Each row is a point. Examples show where two turns around zero, p and q, send a point. Write where each new point lands after one turn and then the other. Backwards means that the second turn is done in reverse. Each puzzle has new turns, and all numbers are rounded.
In the rows, 128 means zero.

Turn p:
[128 143] => [133 142]
[ 77 124] => [ 78 140]
[179 117] => [173 102]
Turn q:
[167  91] => [159  84]
[132 143] => [135 142]
[ 85 150] => [ 90 158]
Where do these land?
q, then p: [119 123] => [118 128]
q, then p: [ 66 127] => [ 74 158]
p, then q: [177 117] => [165  94]
p, then q backwards: [150 145] => [152 142]

Turn p:
[141 127 149] => [150 125 138]
[110 157 167] => [138 157 170]
[96 96 74] => [ 68 101 102]
[138 176 136] => [145 175 128]
[155  83 114] => [138  82 102]
Turn q:
[130 125 185] => [125 156 178]
[159 114  77] => [162  88  96]
[ 98 167 148] => [ 99 172 121]
[124 106 102] => [125  96 117]
Where do these land?
p, then q: [162  76 102] => [136  61 124]
q, then p: [104 113 136] => [113 122 153]
p, then q backwards: [ 87 151 124] => [ 96 137 162]
q, then p: [142 146 186] => [164 171 155]
q, then p: [145 153  92] => [122 129  81]

Turn p:
[175 119  85 126  92 106] => [157 134  96 124  77  91]
[114 129 119  90 114 106] => [103 128 121  92 120 108]
[134 165 158  87 148 123] => [123 170 145  92 160 127]
[137 126 166  89 138  80] => [125 138 164  90 150  82]
[108 141 142 155 189 130] => [123 128 130 161 191 138]
[113 114 134 166 139 188] => [140 105 131 161 134 190]
[ 95 152 143  94 159 122] => [ 94 142 131 101 172 132]
[122 127 120 199  78 153] => [124 121 135 193  72 156]
[155  79  85 147  94 144] => [164  87  99 138  74 129]
Turn q:
[183 144 152 108 134 131] => [184 145 154 124 115 132]
[139  96 158 116 151 120] => [153  95 152 128 150 135]
[ 92 110 141 101 103 120] => [ 99  94 142 102 112 121]
[ 83 110 132 146 116 119] => [ 84 101 125 140 132 120]
[172 124 152 137 111 125] => [165 124 143 152 102 136]
[ 93 103  31 139 135 125] => [ 90 124  34 107 151 139]
[161 124 166 120 132 168] => [154 138 172 133 123 167]
[100 214  91 156 142 116] => [ 95 204 102 136 139  74]
Where do these land?
p, then q: [ 64 180  92 177 157  73] => [ 57 135  83 166 185  78]
q, then p: [132 120 150 124  93 155] => [123 125 156 125 101 158]
q, then p: [172  92 134 162 152 130] => [184 121 117 166 132 144]
q, then p: [152 147 129  83  93 132] => [130 153 143  88  87 124]
q, then p: [126  94  98 135 136 114] => [141  99  92 128 131 128]
q, then p: [114 140 191  81 117 139] => [123 132 201  91 132 127]
p, then q: [137 123 102 134 149 152] => [140 142 100 128 137 153]

Turn p:
[120 158 114 128 120 154 121 160] => [113 162 121 123 120 150 133 159]
[160 107 108 126 116 124 127 132] => [157 119  96 126 125 133 119 128]
[158 143 119 141 171 127 134 118] => [149 127 133 149 173 145 138 128]
[ 92 143  89 119 166 124 110 130] => [ 84 145 117 112 175 136 120 126]
[ 84  84 145 162 155 179 171 111] => [ 77  57 141 145 118 152 173 128]
[172 135 132 143  99 103  99 137] => [171 146 117 150 116 112  92 140]
[130 152 114  73  92  84 126 108] => [147 176 117  93 120  95 120  82]
[118  87 183 119  77 160 126  92] => [127  89 156 129  49 135 117  94]
[113 157 148 163 120  99 135 151] => [119 147 144 153 127  86 137 160]
[134 112 128 107 164 125 131 140] => [137 109 135 100 157 136 130 134]
Turn q:
[122 147 118 139  75  76 150 169] => [133 149 133 146  76  83 174 152]
[145 134 136 140 151 156 148 148] => [135 137 124 140 152 163 142 147]
[102 128 130 122 153 153 149 109] => [ 98 123 116 125 150 153 135 105]
[134  93 114 105 159 154 131 121] => [119  87 112 113 152 152 115 136]
[136 146 138  88 169 145 132 135] => [109 139 122  90 166 146 127 148]
[133 132  98 142 177 145 110 104] => [126 127  89 140 167 135  90 119]
[153 121 136 161  70  70 114  81] => [184 122 155 144 102  64 130  83]
[ 96 119 164 115 127 123 119 177] => [ 88 134 171 129 109 138 129 162]
[129 133 119 140  72 129  99 108] => [158 135 130 125  79 118 110  99]
Where do these land?
q, then p: [117 118 105 102 135  45 106 175] => [122 136 116  94 133  42 109 172]
p, then q: [113 145 112 153 139 158 143 124] => [106 135 114 157 126 155 145 117]
q, then p backwards: [105 106 123 155 108 114 112 133] => [122 119 152 157 102 129 119 110]
p, then q: [159  99 174 105 149 138 164 114] => [162  83 163 109 152 148 154 125]
p, then q: [136 147 151 165 120 165 141 126] => [142 141 144 166 111 160 152 123]
p, then q: [160 146 120 127 113 101 117 116] => [161 151 115 129 144 107 116 127]
q, then p: [124 102 105  97 110 137 121 163] => [124 122 100  94  91 126 120 149]
q, then p: [121  98 110  93 108  89 121 116] => [138 108 112  95 117  84 109 110]
q, then p: [132 123 114 120 129 143 159 112] => [127 112 108 122 135 143 149 110]
q, then p: [108 225 181 140 151 159 118 112] => [101 206 193 150 155 164 152 104]
q, then p backwards: [133  99 115 150 146 159 106 119] => [152 103 119 146 139 143  94 112]

Turn p:
[106 177 155 105 116  89 104  92 187] => [130 145 176 101 173 105 133  88 188]
[129 146 142 207 153 165 163 118  84] => [142 177 146 181  99 185 137 137  82]
[157 126 134 126 117  85 225  68 127] => [197 119 140 187 121  95 205 119 143]
[118 111 118 130 151 121 106 146 167] => [ 97 106 138 131 154 129 105 147 145]
[138 108 153 162 111 134  96 133 108] => [141 130 151 114  94 141  91 140 112]
[124 115 163 142 125 115 101 196 140] => [ 97 126 161  85 123 125 112 182 116]
[102  98 122  90 114 168 157 152 119] => [ 82 111  90 126  88 116 155 125 124]
[128 133 120 108 113 119 123  43 122] => [170 120 126 147 127 113 122  57 150]
[102 117  71 121 150 134 118 183  82] => [ 88 138  69 133 142 111 103 153  74]
[122 146 106 101 133 118  77 108 160] => [122 119 121 106 171 124  94  97 161]
[160 129 110 131  94 143 125 137 128] => [151 132  98 113 110 138 122 146 146]
[151 131 143 113 159 145 140 160 111] => [119 113 120 111 134 155 156 144  94]
Turn q:
[ 67 106 111 106 164 145 168 162 100] => [ 69 118  74 124 159 162 135 149  96]
[168 158 156 141 135 113 118 120 107] => [145 174 163 139 122 112 138 116 119]
[105 184 141  89 128  86 141 110 111] => [102 167 110  95  80  95 148 126 105]
[127  92 131 164 129 139 106 155  92] => [128 126 134 174 161 140  90 124 108]
[151 159 178 102 170 168 101 146 145] => [138 192 154  85 155 153 118 151 153]
[131 157 141 134  82 131 140  98 140] => [132 126 145 123  73 135 134 103 145]
[102 167 129 179  95 116 110  94 194] => [130 123 120 143  78 101 119 101 215]
[131  80 147 128 168 149 102 152 137] => [123 125 142 121 195 137  99 144 136]
[158 111  48 142  80 121 123 133 170] => [192  57 110 156 104 118 140 150 148]
[118 117  61 101 131 109 160  88  75] => [138  96  75 123 123 117 169  95  62]
[132 104 139  78 129 137 122 142 127] => [127 117 138  88 141 138 113 153 104]
[145 100 155 172 125 122 146 136 139] => [110 114 171 164 144 129 132 123 146]
Where do these land?
p, then q backwards: [126 161 136 125 117 129 111 137 153] => [127 137 154 119 153 146 121 122 149]
q, then p backwards: [ 90 124 168 117 152  98 182 141 154] => [ 80 124 146 102 138 142 143 183 167]
p, then q backwards: [170 199 166 140 178 122 174 128 132] => [204 133 127 124 178 174 177 136 111]
q, then p: [195  98 164 146  99 135  99 141 129] => [149 108 191  87 110 169 127 137 110]
p, then q: [104 123  97 117 169 116 106 104 149] => [120 132 107 131 175 101 118  97 151]
q, then p: [ 95 104 145 138  94 143 105 112 109] => [129 121 134 121 113 131  76  90 133]
q, then p: [104  81  75 143 120 111 155 106 149] => [125  81 121 188 111  99 107 146 130]
q, then p backwards: [166 107 160 104  94 117 151 107 115] => [126 112 198 128 143 116 121 123 110]
q, then p: [126 171  87 124 119 126  92 150  46] => [187 186  77 119 135 145  96 134  93]
p, then q backwards: [105 112  82 127 137 182 106 154 145] => [ 49 125 129 136 127 147 134 154 127]

Turn p:
[131  98 141 141 155 123 125 127 178 118 117 129] => [129 107 145 157 124 112 130 107 172 125 106 123]
[141 160 104 119 156 108 114 161 128 114 125 132] => [143 164 123 122 130  99 145 155 131 117 100 141]
[ 97 147 159 123 109 193 103 138 141 154 153 150] => [112 131 146 114 114 172  59 157 152 125 144 143]
[126 145 111  79 140 131 133 122  95 127 136  91] => [133 145 121  83 171 141 145 139 111 116 122 108]
[132 119 108 151  95 146 176 113 142 133 105 143] => [134 103 109 138  90 167 156 108 128 145 141 144]
[134 127 152 100 139 109 124 118 118 126 104 121] => [119 129 162 114 143 117 140 110 111 119 116 123]
[162  95 117 111 129 141  81 123 123 118 110 127] => [163  99 130 109 138 103  99 111 115 129  96 131]
[109 124 152 126 126 105 105 108 118 148 133 140] => [ 89 131 141 125 136 109 106 115 117 138 138 127]
[126 139 145 130 145 126 146 173 131 162 162 133] => [125 152 151 136 126 128 131 177 151 157 145 115]
[144 156 113 153 114 121 155 112 119 141 139 127] => [136 157 105 132 113 139 145 116 120 145 157 131]
[114 101 160 113 152 136 161 117 109  94 133 140] => [123  93 157 137 163 132 151 130 133 102 157 141]
[126 130 117 148  97  79 121 116 144 142 141 140] => [100 136 103 133  91  95 130 113 123 143 141 114]
[132 125 123 151  95 147 110 137 112  84 126 115] => [155 113 104 148 117 134 107 134  98  92 130 125]
[119 126  89 147 139 127 139 127 133 131 108 104] => [131 132  94 145 136 144 149 121 129 140  99 125]
Turn q:
[156 113 152 114 141 119 156  96  98 101 114 108] => [146 113 144 124  99 128 168  89 104 112 112 113]
[128 147 106  97  96  97 107 117 103 112 113 131] => [140 138 112  93  93 127  88 107 124 130 107 126]
[122 117 119 118 148 163 157 138 162 107 109 134] => [118 107 114 128 142 133 165 141 165 100 116 137]
[165 164 118 134 135  98 103 128 156 125 150 132] => [155 160 130 145 144  91  97 109 149 123 134 116]
[124 101 137 102 143 144 151 128  99  95 112 148] => [126  95 126  98 114 137 156 121 111  90 126 143]
[102 112 117 137  93 146 144  90 148 114 137 153] => [102 122 125 122 112 147 138 105 162 148 143 172]
[105 118 154 124 121 102 133 115 150 140 148 100] => [103 125 160 123 141 119 132 113 133 165 122 108]
[141 102  87 143 105 107 123 129 111 154 138 136] => [151 110 102 131 108 122 107 134 121 166 159 131]
[105 125 136 157 138 123 165 158 125 148 153 167] => [108 120 136 134 141  91 142 165 110 138 151 170]
[105 165 140 130 125 161 144 152  96 137 129 113] => [106 168 126 120 118 139 147 169 102 119 116 129]
[130 118 139 104 148 156 103 117 116 150 119 104] => [145 131 135 117 151 173 136 131 114 126 123 102]
[119 147 105 142 133 119 101 151 125 139 154 131] => [122 151 106 129 147 112  98 142 120 135 148 123]
[149 153 133 153 131 120 109 156 125 103 120 121] => [124 144 122 158 118 110 105 132 122  94 125 111]
[162 111 139 110 102 157 116 134 155 129 114 114] => [146 119 150 135 113 159 127 139 169 115 134 103]
[109 128 138 155 160 108 110 110 150 164 109 130] => [130 117 134 162 175 133 114 122 115 155 104 139]
Where do these land?
q, then p backwards: [118 139 114 143 124  72  89 102 114 137 131 116] => [145 118 127 157 115 124  80  99 115 165 119 113]
q, then p: [117 109 118 131 115 133 144 105 123 120 105 144] => [124  93 121 119 112 139 126 121 130 142 134 148]
q, then p backwards: [119 118 144 135 149 132 113 143 147 133  93 113] => [ 98 102 135 129 140 140 121 144 128 118 114 101]
p, then q: [131 112 115 112 155 126 151 148 118 133 135 120] => [139 111 133 132 142 108 154 154 128 126 121 117]
p, then q: [165 185 112 116 137 136 152 125 118 109 141 136] => [157 168 132 106 111  92 144 128 152  99 131 143]
p, then q: [124 135 114  96 135 137 147 133 152 105 132 182] => [120  98 147  98 121 104 124 134 171 113 135 156]
p, then q: [104 137 110 144 135 139 102 121 125 132 141 110] => [128 139  89 135 150 137 111 129 129 121 121 124]
p, then q: [139 167 117  86 116 136 133 144 117 141 134 114] => [142 154 134  90 116 128 136 153 135 103 108 110]
q, then p backwards: [134 107 131 143 121 139  31  80 108 133 135 113] => [127 138 163 166  98 185 124  73 110 155 127  80]
q, then p: [122 114 183 140 112 136 150 152 102 120 132 119] => [106 111 151 151 127 147 125 155  96 108 159 111]
p, then q: [136 117 109 143 115 105 153 141 177 103 127 123] => [115 112 119 151  88 112 141 124 167 154 124 123]
p, then q backwards: [124 114 171 127 131 142 152 123 139 149 134 123] => [133  99 158 130 109 138 112 119 150 137 143 116]
q, then p backwards: [133 112 127 148 119 133 146 148 126 149 124 151] => [126 114 129 141 126 134 139 155 115 122 136 159]

Turn p:
[143 132 160 124 123 136 127  83 139 166 156 154 107 127] => [164 108 143 126 117 112 159 113 124 128 100 167  98 143]
[138 134 109 105 141 143 115 127 113 113 101 119 111 192] => [138 137  83 136 146 154 109 158 162 125  90 123 133 120]
[103 105 120 125 141 156 134 130  89 141  83 136 142 137] => [109 104 108 140 145 123 129 163 112 146 107 127 176 129]
[139  90 149 106 146 100 111 135 157 115 130 118 145 137] => [101 132 136 159 124 118 101 132 125  86 121 128  97 125]
[107 138 121 117 139 150 147 147  97 136 135 110  89 104] => [133 115 116  91 125 119 124 147 110 176 130 104 120 119]
[ 78 125  94 123 115 135 111 149  85 123 124 117 151 131] => [100 122 134 125 154 170 106 152 116 164 142 121 159 138]
[149 140 168 173 128  31 132 148 163 195  97 121 121 111] => [133 145 122 186  93  62  91  31 121 146 142 146 127 135]
[127 146 117 178 147 155 114 152  74 107 150 118 143 115] => [160 147 120 118 157 152 131 150  82 143 173 121 154 104]
[139 114 169 179 114 120 130  75  68 106 146 121 144 101] => [168  96 128 156 128 160 171 105  56 110 147 110 136 137]
[112 132 132 107 140 139 139  88 171 106 141 119 143 125] => [ 99 149 144 115 136 131 166 127 132 103 104 119  99 140]
[133 121 123 132 102 148 151 130 167 117 146 112 135 159] => [142 151 157 131 131 125 137 143 168 111 124 101 123 149]
[151 125  88 113 127 129 121 138 156 123 136 109 130 103] => [115 134 156  97 133 127 109 114 147 113 129 114 124  95]
[127 150 150 107 103 134 140 139 141 138 121 115 151 103] => [117 142 144 100  97 118 119 117 116 121 123 124 142 159]
[134 128  97 107 132  99 144 133 122 119 133 220 130 148] => [109  84  94 122 149 126 138 128 181 111 168 181 126 139]
[140 139 121 124 121 145 106 146 177 114 123 132  77 128] => [133 152 133 118  87 125 131 139 171 137 123 132 105  88]
Turn q:
[163 148 143 161 145 124 160 116 150 159 128 145 119 132] => [150 118 137 143 128 136 135 151 168 132  88 147 159 143]
[ 91 120 125 139 108  79 115 131 118 115 106 118 137 124] => [ 86 137 144 124 100 130  87 118 125 138 149 133 114 131]
[146 145 165 112 140 118 153  87 123 157 156 134 149 143] => [162 120 153 106 116 104 162 121 140 146 116 162 148 156]
[ 91 105  96 115 113 131 126 129 148 125 114  86 127 105] => [ 97  93 122 127 137 147 109  93 108 141 130 113  99 110]
[171 120 131 147 110 134 136  99 124 163 165 168 140 139] => [185 114 149 141  97 124 152 142 143 107 126 154 154 113]
[ 75 162 109 122 108 150 108 137 132 106  96 130 143 134] => [109 149 112 100 116 143 114 126 124 167 144  76 118 104]
[120 110 141 113  95 117 147 138 149  81 109 121 138 116] => [ 96 112 149 106 125 161 128 143 113 116 146 110 102 150]
[182 132 154 107 144 122 109 117 145 183 128 157 137 161] => [178 115 115 114 112 101 126 151 109 118  99 153 185 147]
[164 144 137 107 114 110 150  90 116 149 128 157  94 134] => [162 130 142 136 104 120 145 167 115 143  95 166 114 138]
[162 133 175 134 126 152 138 115  99 178 114 149 127 126] => [153 138 170 139 136 106 151 154 112 137  99 141 178 120]
[117 101 108 157 159 163 120 176 119 104 170  90  88 169] => [149 148  92 190 180 128 118  88 140 103 158  95 112 149]
[106 149 128 134 109 123  88 122 137  83 122 104 125  84] => [ 92 116 131 100 145 110 103 146 144 134 153 108  86 101]
[154 121  75 138 168 150 130 189  96 118 155  88 133 152] => [117 148  76 181 141 104 152  81 137  79 122  92 127 137]
[ 86 130 124 109 131 121 122 157 135 119 131 146 128  93] => [ 89 129 102 119 137 146 134 135 120 146 161 140 127 111]
[ 94  99 106 124 149 127 118 115 129  80  98 126 135 109] => [ 98 152 125  94 145 160 105 104 121 112 131 129  95 111]
Where do these land?
p, then q: [143 101 142 100 151 148 154 112 134  97 124 150 108 100] => [ 87 122 129 150 130 160 135 124 101 118 142 138  86 145]
p, then q backwards: [129 153  97 155 161  83 130 158  87 125 135 126 139 137] => [ 72 108 130 125 158 146  86 154 142 128 147 124 106 135]
p, then q backwards: [149 178 137 109 133 145 144 107 146 149 133 159 144 124] => [149 131 139 100 178 110 135  98 122 122 144 139 157 134]
q, then p: [105  95 157  93 146 139 130 136 101 124  85 154 118 147] => [148 135  82  94 149 150 124 144  94 141 121 155 149 152]
q, then p: [156 124 102 147 126 124  81 128 143 167 166 128 141 117] => [105 103 163 142 128 139 126  99 132  87 164 125 129  96]
q, then p: [112 110 149 151 142 119 100 118 108  70 113 105 108 187] => [165 179  94 129 123 174 115 118 127 130 100 149  81 114]
q, then p: [139 149 111 110  84  81 106 124 145 151 178 119 148 110] => [122  70 177 158 117 134 112 118 161 127 161 123 109 138]
p, then q: [105  93 157 155 134 130 163 122 107 126 126 133  96 161] => [121 117 131 193 119 136 110 106 147 103 108 126 141 146]
p, then q: [142 116 107 114 102 160 154 108 118 122 114 141 153 124] => [113 123 135  96 132 151 142 104 109 103 133 112 136 159]
p, then q: [152 149 120 156  87 103 104 128 171 149 122 141 153  88] => [159 115 178  73 111 124 142 154 149 145 151 144 123 124]
p, then q: [111 116 137 105 149 161 153 119 143 141 123 125 156 119] => [ 92 158 124 123 118 134 123 118 112 143 132 130 134 167]
q, then p: [128 156  77 126 102 122 110 136 167 148 139 133 108 122] => [126 103 178 131 126 126 108 123 151 146 136 114 150  84]
q, then p backwards: [ 85 110 156 131 155 147 135  98  81 107  95 103  96 125] => [ 97 148 105 143 160 115 105 120 156 161 171  80 152 127]
q, then p: [155 155 125 141  87 133  96 171 128 144 162 109 125 111] => [120 127 165 161 141 121 101 106 123 132 178  90 114 118]
p, then q: [129  98 152 133 159 112 145 133 111 104  83  73  95 174] => [ 88 119 119 171 127 109  77 101 153 115  92  88 107 103]
q, then p: [109 142 121 121 130 141 143 148 158 125 149 148 161 102] => [107 118 167 100 151 108 139 148 140 124 126 111 124 143]
